Rows are points. Two turns around zero, p and q, are shown by what they do to some points. Where does a point land after both, in the order given? Backwards means that the second turn is done in reverse. Each puzzle has new turns, and all numbers are rounded.

Turn p:
[14 36  3] -> [16  2 35]
[-47  22 -13] -> [-5 53  2]
[  8   2 -19] -> [20  0 -6]
[ 26 -61  29] -> [-31 -57 -32]
Turn q:
[29 23 36] -> [ 13 -36  34]
[-21  27   0] -> [29 17  7]
[  9 -23  26] -> [-28  -9  21]
[-16 -26 -62] -> [-14  27 -62]
Where do these land?
p, then q: [ -6  16 -16] -> [ 14 -18   4]
p, then q: [ -1 -29  -5] -> [ -4  11 -27]
q, then p backwards: [-48   0  48] -> [-24  62  14]
q, then p: [ 55  13 -27] -> [ 14 -19 -58]

Turn p:
[-11 -31  21  54 -13  34] -> [-36   9  28  42 -38  22]
[  5 -44  24   2  -2 -25] -> [-29  19   8 -18 -28 -29]
[ 12  52  17 -15 -44  30] -> [ 43  -5 -36   1 -22  50]
[ 46  24 -53  12  34 -13] -> [ 47   3   6  34  43 -41]
[-22  24 -19 -39 -28 -10] -> [  3 -21 -48 -23  19  14]
[-43  19   3 -25  34 -40] -> [-15  10   4 -49  53   5]
[ 13 -44   8  11  19  25] -> [-13 -15  39  12 -28 -19]
Turn q:
[-40  -8 -18 -36   3  21] -> [ 24  -7 -16 -15  18  48]
[-30  15 -24  -4 -18 -21] -> [ 44  -7 -15  -6 -16   0]
[-26   4  60 -26   0  -1] -> [ -2  64 -20   3  13  18]
[-10  11  17 -26 -33  35] -> [23 28 28 10 18 32]
[ 85 -13 -23  52  21 -52] -> [-53 -41  21 -17 -33 -87]
[ -6 -18 -19 -22  -7  18] -> [  6 -13  11 -17   6  30]
[-23 -23 -19  44  -5 -13] -> [ -3 -26 -17  17 -48   6]
[50 31 26 19 39 13] -> [-39   3   8  26  41 -47]
Where do these land?
p, then q: [-36 -28  35 -30  40 -40] -> [ 24  48 -37 -38  35  22]
q, then p: [ 22 -24   0  34  -8 -33] -> [-31  14 -44 -13  -9   7]
q, then p: [ -3   9   2 -48  56 -31] -> [ 13 -38   0 -25  56 -33]
p, then q: [ 35   9  -3  25 -37  54] -> [-12 -18  53  37 -39  -5]
p, then q: [  7  24  13 -12 -46   4] -> [ 20 -34  38  -2   6   7]
p, then q: [-18 -37 -30 -12 -37  -2] -> [ 19 -28 -22 -14 -41  25]
p, then q: [-38  21 -21   7  33  -4] -> [-32  -4 -37  10  29  11]
q, then p: [32 26  3 36 -2 51] -> [-32  48  45  10  -8  10]

Turn p:
[ 13   4  -4   8  80  -6 -10  22] -> [ 40 -45  21 -16  45   6  11  28]
[ -9  -4 -12  -4 -11  32   2   5] -> [ -1   8   5  22  -9 -19 -18   9]
[  9  -1 -13  23 -19  -4 -19  13] -> [  4 -22  -2   2 -20 -11  -4 -26]
[ 19  10   5  16 -18 -11  18  44] -> [ 44   5  -3 -15 -29   1  -1 -19]
[-36 -19  25  15  37 -14   8  34] -> [ 21 -26  16 -11 -18  39   4  44]
[-17  29  10 -16 -31  -5  -4 -22] -> [-35  29   6 -18  -5   1 -15 -16]
[-11   4 -25 -14  13 -15  11 -37] -> [-30   5 -17 -16  21 -18  15  20]
[ 28 -16  29   2 -20  32   8 -77] -> [-42  42   9  52  22   1  44 -24]
[  5  -6 -15 -29 -30  -9 -14  17] -> [  0   3 -34   0  -6   0 -34 -16]
Turn q:
[  0  25  19 -59  -5  -5  12 -39] -> [-62  -9   6  24  18 -19 -31  -1]
[ 15  26 -13   4  97 -17  11  15] -> [ 35  76   9   7  -8 -34 -48  20]
[  2  24  22  14 -24  -9   1 -13] -> [ -7 -31 -10  20 -20  -5  -1  12]
[ -5 -71  -2  12  12 -10  12  -6] -> [13 24  0 -7 43  6 52 18]
[  8 -34   3   0 -21 -15  -5  18] -> [  1   0 -25  -9  10   2  35 -13]
[ -4   5 -18  15  -6  52  13  13] -> [ 14 -14  44 -30 -16   5   3 -11]
[ -4 -14 -25   9 -27 -16  11  -3] -> [-16   5  -7  -6 -13  26  29   5]
[ 13  16  -2  11   6  -4 -54   2] -> [ 31  -4 -17  27  -4  18 -23 -27]
[-37  24  14  13  -9  15 -19  15] -> [ 18 -36  -8 -21  -5  12 -29   8]
[ 11  -2   0 -18 -23   9  18  -2] -> [-27  -9   9  -5  -4  -9  14 -12]
Where do these land?
p, then q: [ -2  -5 -39 -28  -3  -6 -45 -16] -> [ 17  29 -12  -3  34  45  -9  11]
p, then q: [-12 -26  14 -21 -22 -28  -7  37] -> [  2 -12  27  -6  -3  33   6 -46]
q, then p: [-18  21  14  15 -16 -38  34 -26] -> [ 22 -17  -7  -5 -54  -5 -28  13]
q, then p: [ -6   5 -13  17  37   3  -5  -4] -> [ 19  -2  20  -3  12   3  -9 -30]
q, then p backwards: [  7  -2  23  -9 -24 -32  19  33] -> [  0 -10 -42   5 -18 -31  16 -17]
q, then p: [-14 -33   2 -18   5  -6  -7   5] -> [  7  -2   5 -10  28 -10   0  26]
q, then p backwards: [-13  23   1  18 -20  15  34  17] -> [-36  11 -13  31   1 -17   6  15]
p, then q: [ 14   4 -17   7   5  42  13 -27] -> [ 14  10 -26  11 -21 -13  -3  39]
q, then p: [ 30 -31 -17  11  19  12 -47  -2] -> [  4  12  28  10  33 -22  45 -19]
q, then p: [ 17   1  -2 -43  -7  -5  10  23] -> [-41   4  -9 -28   7  -3  -2  14]
q, then p: [ -5  43  34  51  26  43  -1 -40] -> [ 38 -33   0  32 -24  55  13 -50]
